Each row is a point. The last column is the point's height on a tilted bowl or saddle (a function of degree 2), plus a little noise. Along how many of its main directions does it bend up, bend down or stay straight?

Points (10 x 3):
[[-32 -11  35]
 [  5 -31  31]
 [-60   6  28]
 [  0  13   3]
 [ -3 -17  30]
 [ -7  36   1]
 [ -2  23   8]
 [-22  -3  35]
 [ 24  25 -43]
 [-36  19  33]]
Directions: 0 up, 1 down, 1 straight

Points, 11 rows:
[[ 21  -1  -8]
 [-11  -9   9]
 [ -2 -12   9]
 [-31  11  33]
 [ -3  30   3]
 [ 10  23  -7]
 [ 60   2  25]
 [ 50  51  42]
 [-22   3  18]
 [-29  49  60]
 [ -3  20   2]]
Directions: 2 up, 0 down, 0 straight

Points:
[[-32  22  17  17]
 [-50 -36  31  60]
 [  7 -18  -1   4]
 [ 25 -16  39  14]
 [ 23 -12  20   5]
 [-27  20 -37  32]
 [  7   8 -20   9]
 [-17  -8  23   9]
 [ 17  21  25   3]
 [ 23  -9 -27  16]
 [ 32  48  17  23]
 [ -1  10  -3   2]
 [ -6 -36  -3  16]
 [-19 -60 -32  49]
 [ 20  10   9   2]
 [ 19  -5 -28  15]
 [ 53   6  13  21]
 [-27  14 -17  17]]
Directions: 3 up, 0 down, 0 straight

Points:
[[-20 -24 -18 -49  25]
 [ 37 -21   0 -12   8]
 [ 52 -20  37  -8  -3]
 [  2   0  42  17  -9]
 [ 10 -19  37   5  -9]
 [-23   7  -9  30  13]
 [-24  26 -25  31  32]
 [ -4  29 -27 -40   5]
 [-30  -6   3  49   1]
 [-41  34   4 -13  13]
 [  9  -4 -24 -33  17]
 [-15  10  17  21   3]
 [  8  60  -1  -9  -5]
 [ 22  15   2 -14  -6]
 [  6  14  10  28  -1]
 [  1   4  -3   2   4]
 [ -6 -13  39  15  -6]
 [  0  59 -49  16  60]
 [ 51 -15 -24   2  24]
 [ 11  -9  -6  -7   5]
 [-31  31  32  -4  -1]
 [ 17   4  26  22  -9]
 [ 19 -17  11 -20  -2]
 [-24 -39  44   9   6]]
Directions: 3 up, 1 down, 0 straight

Points:
[[-18  -3  22  15   3   2  27]
 [ 21 -27   1 -44  11  -5 -43]
 [ 49  20  -4  11  -4   8 -21]
 [ 21  -1 -33  18  32 -15   7]
 [-30 -28   5 -24  17  35  -2]
 [ 29  -5  22  -8 -11   9   3]
 [-10  -4  -5  11 -22  17  27]
 [ -1   0  -2 -16  -3 -17  12]
 [  0  21   9 -15  -1 -21   9]
 [-28  16  31   3  58  14  35]
 [ 13 -16  -4  14  20 -18  -3]
 [-22   2 -24   4   2  -5  38]
 [-11  -2  -3 -13 -25  -4  39]
 [-21  -2   2  13  22 -24  22]
 [ 18 -21 -18   0 -37  28  25]
 [ 16 -17  -5   7  12  22  -3]
 [-27   1  -3  36 -10   9  57]
 [  7 -14  20 -18 -16   3   3]
 [ 27  12   1  21  10   1 -23]
 [ 10  -6   2  -5  -8  -2   2]
 [-31   9 -32  -7   9   0  51]
 [  2   3  14 -24 -26   0  29]
 [ 15   3  21  18 -31 -14  38]
 [ 11   6   4 -22 -14   5   9]
 [ 34 -13  15   4 -29 -13  36]
 [ -9 -16   3   2  -2   8   8]
 [-17  12  41   6 -14  -9  44]
 [ -5  28   0  25   8  33 -20]
 [ 36  -6  19  31 -10   7  17]
 [ 27  -4 -16  21  28   0  -6]
 [ 21  12 -14 -10  32 -15 -19]
 [ 12  27 -33  13 -12 -26  25]
 [  1  -3  -2  42 -15   8  32]
 [-23 -23  -8  -9  15 -17   3]
 [ 10  11 -14 -19   3 -41  31]
 [ 16 -24  -3  31 -22   6  45]
 [  6 -26  21 -36  12 -18 -47]
 [ 18  21   9 -46 -21  13  43]
 [  4 -19  -5   7  -4  28   7]
 [ 17  -4   1 -14  -1  60  23]
 [-31  -3 -15   1  -8  -3  51]
 [  3   6   9 -30 -17  28  20]
 [-16  -6  -7 -10  45 -12 -10]]
Directions: 4 up, 1 down, 1 straight

Points (42 x 7):
[[ -3  18 -19  11 -13   0  -1]
 [  8  -6 -38  25 -14   1  -7]
 [ 22  10  -2  20  30 -13   5]
 [ -5 -18   8 -16  -8 -36 -15]
 [ 10   5  26 -10  17   5 -14]
 [-11  -8  21 -23  18 -43 -15]
 [ 15 -40   0 -21  39  28 -50]
 [ 19  -2  20   8  14  17 -15]
 [  0  -6  33 -21   2  24 -37]
 [  7  15 -19   4 -20  -3  -5]
 [ 47  -1  -1  29  10 -36  -8]
 [ 35  34  12  15 -15  35 -40]
 [ 20 -32   9  21  -6  20 -31]
 [  2  -7  -5  -6  11  17 -13]
 [ 27  -7  41 -35 -22  12 -53]
 [ -2  29   7 -10  -8  39 -36]
 [ -5 -28  14 -11  -7 -11 -22]
 [ -3  42   5   9 -21   1 -14]
 [-23  13  15 -13   3  -7 -10]
 [-24  -1   0 -15   4   4 -13]
 [ -1   2  12  -3 -27 -21 -14]
 [ 25  21  31 -27 -16  34 -54]
 [ -4 -27  18 -35  15   4 -34]
 [  9   5   3   8   4  -8   2]
 [ -2 -28  -3 -16  -6 -10 -19]
 [ -3 -21  -9  20 -17  -2 -14]
 [  8  -9  -6  11 -19  -6  -9]
 [-15  19   4   8  -4   1  -4]
 [  1  10   6   0  16   3  -2]
 [  7  32 -45   2 -13  10 -12]
 [-16 -17  -6  10  13  15 -15]
 [ 32 -13 -10  24  32  26 -19]
 [ 20  17 -17 -33   0  -9 -14]
 [ -6  27 -10  -1  23 -60   2]
 [ -5  -6  18   9 -31   3 -26]
 [ 17  20  42 -25   9  22 -40]
 [  4 -50  27 -50  24  -7 -60]
 [  3  15   3  -6 -16   3 -10]
 [-32 -11  31  -4 -17  -1 -33]
 [  8   1 -13 -12  -8  27 -24]
 [ 12 -24 -40   3  11 -15 -10]
 [  1  19 -12   2 -28 -50  -9]]
Directions: 0 up, 6 down, 0 straight

Points:
[[-37  10  12   7 -30  -6 -12  10  22]
 [  3  -9   7  28  27  10   7  -2  -2]
 [-40   3 -19 -28 -11 -18 -13  -5  13]
 [ -4 -22   7  -2  17   4 -14 -15 -33]
 [ 20   4  -4  14  -8 -40 -20  -9 -25]
 [ 25 -32  26  48   5   3  -5  19 -11]
 [ 12  12   1 -27  24 -20  17  40  18]
 [ -2 -24 -38  11   2  19  11 -24  18]
 [ 21   7   1 -12 -17  12  16  24  41]
 [-21 -20 -15  -1  10  12  19  24  30]
 [ 35  -8 -17 -11  -3  37  32  -9  48]
 [  0 -17  -3  -4 -36  -3  11   1  27]
 [ 13  -5 -28   2  20   6 -29 -25 -36]
 [-32  -7  -1  -8  17  12  27  36  35]
 [ 19 -33 -21  -5   8  16 -25  37   8]
 [ -5   7  19 -10  25 -15  30  15   0]
 [-20  14  17 -29 -14 -14 -48  10   7]
 [  4  33  41  -1 -16   4  14   7  26]
 [ -9  -9   9  19  18 -17   5 -28 -35]
 [ 24   7 -10   8  23  19 -13  30  10]
 [  9 -12 -17   2 -12  16  36 -13  43]
 [ 10  40  -1  -6  17  18  -7  22  22]
 [  1 -12  -8 -31 -10  10  12   3  15]
 [-13  48  24   0 -17  15 -25  40  53]
 [-26  -2   8 -16 -29  -5  20  48  47]
 [ 12 -41  14  30  33   8  10 -21 -21]
 [  6 -12  22  16  21  25 -10  22  -1]
 [ 11  -5  11   2 -18  35 -15  11  23]
 [ 12  -1  -7  31 -10 -24  11 -28 -22]
 [ 16 -24  -5   8   4  17   6  28  19]
 [-10 -28  -5 -13   9   4 -16  -1 -22]
 [-41 -16 -21  -8  -8 -11  10 -19   1]
 [-12  51 -19   3  -7  15 -32   1  31]
 [-22   6   8 -38 -13 -23  21  17  25]
 [-25 -48 -11 -32  27  15  19 -21 -19]
 [ -3   1  30  18  -5   1  10   9   1]
 [-29  17 -10   3 -18  14 -13  -6  26]
 [ -3 -49   0 -15  43  41  -5  -8   2]
 [ 18  28   4  17   7 -22 -27   6 -11]
 [  6  29  28  13   9  -2  37  31  46]
 [ -4  24   4 -26  -8  29  -3  15  32]
 [ 21 -20 -19 -14  27   4 -60  27  -7]
 [  5 -32 -28 -10 -15  33 -43   2  13]
 [ -4 -11   9  16  22 -25  28  12  -4]
 [-10  26  30  23 -26 -13  20  -5  30]
 [ -6 -39   2  -4  -7 -15  34   0  -4]
 [ -3  -8   5  -5 -15 -46  -7 -11 -16]
 [ 51  -3   4  18  22  10 -43  -5 -53]
 [ 14 -11   4  13  15  -1  29 -13  -8]
 [ -8  -1   7 -38  -6  19  -8  -5  -2]
 [ 42  30  19 -17   3  -6 -48  -1 -30]
 [ 17 -12 -43  -3  -8  15  48 -15  55]
 [ -9  -2  21  27 -10   7 -52  -6 -24]
 [ 48   9  -4  28 -20   6  23  -9  15]
 [  2 -21   6  11  43 -17   2 -42 -60]
 [  7  12   1  34 -23  24   5  -4  37]
 [  9  12  40 -10 -32 -13  31 -22  23]
 [ 27  32 -18 -33 -15  23  -7 -19   7]
 [ 30 -41 -11  17  -2 -12  27   6   2]
 [ 41   1 -18  38  26  -8   9   7 -19]
 [-35  -2   8   4  17  16  -9 -18 -11]
 [ 20  27 -48   5 -29 -20  -7  17  40]
 [-37 -15  -1   6  -6 -15  39   9  25]
 [  6 -19   2  -7   0 -12 -14 -18 -35]
 [  9  12   7  -4  18 -11 -10  -9 -27]
 [ -7   4   5  12 -16   4 -13  34  25]
 [ 23 -49 -11  18 -32  16  25   1  60]
 [ 30   8  29  29 -12  -6  -5 -36 -42]
 [  5 -21   6 -28 -20   1  15  26  19]]
Directions: 3 up, 1 down, 4 straight
